Every row gives one point. Each copy is the shape, with its points in the same order, turned, moved and blurred by noise. Say if it was mirrored as well.
In the rows, zero is written as 128.

Shape, 7 rows:
[[139 127]
 [113  90]
 [137 110]
 [154 127]
 [136 112]
 [154 142]
 [  7 125]]
Copy 1 (7 x 2):
[[125 149]
 [164 126]
 [142 150]
 [125 166]
 [140 151]
 [108 165]
 [134  19]]
Copy 1 is: only turned
Copy 2:
[[143 142]
 [ 99 132]
 [123 144]
 [146 146]
 [121 142]
 [158 150]
 [ 96  13]]
Copy 2 is: mirrored
Copy 3 (7 x 2):
[[ 97 144]
 [ 64 111]
 [ 89 147]
 [ 92 164]
 [ 85 144]
 [114 162]
 [106  14]]
Copy 3 is: mirrored

Shape (9 x 4):
[[159 143 100  81]
 [ 57  82 156 106]
 [ 65 137 155 128]
 [ 58 138 133 196]
 [153 171 141 168]
 [126 150 130 121]
 [ 51 131 116 145]
 [ 93  95 117  89]
 [163 112 191 173]]
Copy 1, 9 rows:
[[143  81 124  84]
 [ 66 143  79 165]
 [ 46 139 107 116]
 [ 63 208 140 109]
 [103 135 191  79]
 [100 114 136  97]
 [ 69 180  85  96]
 [107 124  73 136]
 [ 97 129 206 162]]
Copy 1 is: only turned
Copy 2 (9 x 4):
[[143 149  70 112]
 [183 132 193  98]
 [172 121 173 155]
 [151  58 180 169]
 [ 92 112 111 172]
 [138 128 113 143]
 [186  85 164 146]
 [179 134 139  90]
 [ 60 133 166 135]]
Copy 2 is: mirrored

Shape:
[[ 56 129 111 145 151 149]
 [158 106 120  92 150 125]
 [129  71  60 128 130 120]
 [ 96 138 160 176  84 152]
 [ 32 102 213 142 106 145]
 [175 132 129 127 161 131]
 [157 181 137 124  69  75]
 [184 117 144  60 145 108]
 [ 47 111 170 171 111  90]
 [204 169 110 162 175 118]
 [157 119 140 150 136 118]]
Copy 1 (11 x 6):
[[114  87 191 144 164 142]
 [189 133 115 120 146 145]
 [167  73 106 115 193 175]
 [ 83  88 124 171 126 102]
 [125  48 188 190  80  87]
 [165 158 111 129 163 117]
 [101 132  76  75  97 101]
 [210 159 102 107 111 137]
 [114  36 165 132 123  74]
 [142 189  96 107 202  95]
 [152 124 102 134 158 100]]
Copy 1 is: only turned
Copy 2 (11 x 6):
[[ 91 124 169 138 195 149]
 [ 85 131 131  91 101 118]
 [142 110 157  51 142 139]
 [144 137 173 191 133 146]
 [100 144 243 206 158  94]
 [ 91 107 106 119  92 124]
 [165 184  87 160 105  98]
 [ 74 156 116  85  67  86]
 [140 119 196 180 177  83]
 [103  88  50 139  97 144]
 [123 103 129 135  98 115]]
Copy 2 is: mirrored
Copy 3:
[[145 100 188 163  81 102]
 [118 132 115 121 153 131]
 [170 127 156  70 134 116]
 [175  94 142 178  63 175]
 [117  17 157 179  48 167]
 [145 139 106 157 161 127]
 [150 156  50 143  53 138]
 [ 79 135  78 116 153 141]
 [161  39 132 152  50 120]
 [177 172  83 188 169 102]
 [167 117  99 146 133 138]]
Copy 3 is: mirrored
Copy 4:
[[ 87  99 159 101 110 123]
 [172 132  99 141  79 132]
 [ 92 133  86 141  56  89]
 [ 88 174 184 149 144 138]
 [ 64 149 157 100 179 205]
 [175 123 132 169  89 128]
 [164 173 126 165 182  72]
 [209 143  78 149 107 141]
 [ 60 126 132 146 183 150]
 [198 103 157 210  90  87]
 [138 137 129 181 109 128]]
Copy 4 is: mirrored

Shape (13 x 9):
[[138 152 157 134 139 127 111 136 138]
 [103 123 138 122 138 107 119 142 142]
 [133 128  44 133 136 135 120 133  74]
 [128 157  98 123 112 113 136 139 130]
 [138 123 108 145 116 120 133 120 125]
 [140 122 132 131  93 127 110 130 142]
 [ 71 135 157 131 125 141 120 139 139]
 [134 132 133 114 141 114 105 122 141]
 [121 129 141 125 145 141 132 133 150]
 [132 132 129 151 141 110 125 122 135]
 [117 127 153 112 125 125 140 123 123]
 [140 134  88 140 123 111 117 122  83]
 [133 131 148 143 113 137  93   7 144]]
Copy 1 (13 x 9):
[[142 117 138 139 124 115 139 141 156]
 [114 128 133 103 127 134 135 126 163]
 [122 170  96 127 180 149 114 125  72]
 [114 131 111 139 127 149 101 134 127]
 [142 129 101 120 135 145 127 118 123]
 [128 104 108 122 108 139 146 138 127]
 [114 112 175 107 129 168 145 127 160]
 [121 141 126 126 111 114 144 126 143]
 [147 131 148 108 111 139 128 128 146]
 [147 135 114 127 136 134 135 116 156]
 [127 108 148 112 118 129 124 105 138]
 [123 143  95 138 168 136 134 115 103]
 [158 138 127 170  74 154 211  52 127]]
Copy 1 is: mirrored
Copy 2 (13 x 9):
[[140 113 153 114 151 133 126 127 106]
 [116  91 116 112 136 109 124 128  99]
 [118 166  90 189  79 133 128 125  97]
 [152 146 103 134 134 114 115 140  99]
 [147 134 116 139 116 118 143 145 126]
 [154 129 129 103 122 114 131 123 132]
 [ 82 121 137  93 139 104 117 134 109]
 [140 106 129 132 148 127 128 107 115]
 [121 111 128 119 146 138 120 146 129]
 [135 113 137 138 133 118 142 141 108]
 [117 121 113 102 153 126 152 131 118]
 [131 157 112 159 112 121 155 116 100]
 [128 133 176 155 178  82 187 100 194]]
Copy 2 is: only turned
Copy 3, 13 rows:
[[143 140 170 140 149 146 133 135 132]
 [151 120 141 122 124 129 112 131 142]
 [125 153  38 112 128 145 146 164 109]
 [138 128 125 118 130 131 157 165 147]
 [111 125 107 135 133 138 147 138 121]
 [113 123 143 159 111 136 143 137 133]
 [159 146 151 123 105 131 131  90 155]
 [136 128 145 128 135 143 105 145 142]
 [150 121 136 140 144 147 118 115 150]
 [130 132 129 128 151 119 123 134 121]
 [131 117 142 110 129 152 135 107 146]
 [110 142  92 108 122 146 143 154 105]
 [ 20 176 155 148 145 159  97 112 151]]
Copy 3 is: mirrored

Shape:
[[112 191  82 153  79  96  94 126 145 137 115]
 [127 223  94 108 168 125 110 160 127 190 112]
 [131 101 178  92 146 121 111 116 151 116 184]
 [146  72 107 132 167 117 119 126 108 111 163]
 [134 108  65 147  87  59 121 122 134 138 141]
 [135  73 147  57 112 115  58 170 102  91 148]
 [111 113 153 119 148 104  98 139  74 107 184]
 [ 93 120 159  76 123 109 138 136 107  82 118]
 [ 65 211  77 156 159 148  94 169 171 177  87]
 [138 141 180 112  96 174 140 141  97 155 100]
 [142 112 174 116 145  84 118 166 128 113 122]
 [137  96 163  85 146 114 106  83 103 115 117]
 [132 171   7 119  59  97 132 166 155 120 141]
 [165 131 139 119 112 124 107 128 116  64 125]]
Copy 1, 14 rows:
[[160 184 121 142  92  92 138  96 149 110 118]
 [118 189 120 103 121  50  87 170 163 110 163]
 [137 131 145 160 164 161  87 111 101 203 185]
 [138 131 142 147 150 181 104 149  62 130 154]
 [144 162 170 181 108 129 118  95  87  94 105]
 [179 170 158 204 201 188 141 152 136 165 180]
 [147 118 129 168 153 163 114 115 108 124 216]
 [154 112 134 168 211 119 144 104 130 160 165]
 [170 141 100 102  72  43 109 182 170 137 118]
 [ 69 140 137 133 155 120 173 142 164 185 160]
 [157 130 199 129 161 133 131 124 126 153 183]
 [131 150 138 153 189 128 156 126  68 182 189]
 [146 196 131 167 128 135  88 106 166  70  42]
 [160 159 138 120 178 175 158 100 121 152 151]]
Copy 1 is: only turned
Copy 2, 14 rows:
[[139 156 153 133 117  60 149 168  76 102  92]
 [161  90 130 134 142 118  88 227  80  87  89]
 [126  89 117 114 107  97  77 101 156 141 177]
 [107 111  97 164 124 122 118 106 182  96 140]
 [131 173 102 147 144  66 174 142 142  99 131]
 [ 69 122  48 155 105  96  69  90  98 132 169]
 [119 119  88 171  72  95  72 126 164 137 132]
 [106 134 107 145  87 143 106 132 109 179 162]
 [177  65 167 175 122 107 143 196  38  80  93]
 [122  84  83  77  79 140 121 137  97 154  84]
 [161 136  83 135 105 134  88 104 116 127 148]
 [101 114 106 132 140 128  86  98 145 178 123]
 [ 93 178 126 128 125  71 185 206  82  52 148]
 [ 91 158 124 115  95 130  94 100 117 113 122]]
Copy 2 is: only turned
Copy 3 (14 x 11):
[[123 175 129 133 122 129 127  77 119 137 173]
 [143 118  98 100 203 144 143 105 183 131 148]
 [129  74 145 167 149 132 117 178  75 148  85]
 [116 104 162  88 115 136 109 174  99 188  82]
 [ 66 154 156  88 104  95 101 108 100 156 138]
 [ 69  65 119 156  94 199  90 173  93 140  83]
 [116  97  94 128 109 127 112 203  99 172 105]
 [104 110 121 195 119 147 109 162 147 178 100]
 [194 134  84 111 163 139 126  32 156 144 129]
 [150 103 162 177 121 142 123 174 193  98  99]
 [ 94  90 131 158 124 128 168 164 124 155  80]
 [108 144 154 160 145 162 117 196 118 159  59]
 [ 71 122 175 102 110 126  87  54 144 171 207]
 [114 124 177 144 100 188 139 167 117 176 131]]
Copy 3 is: only turned
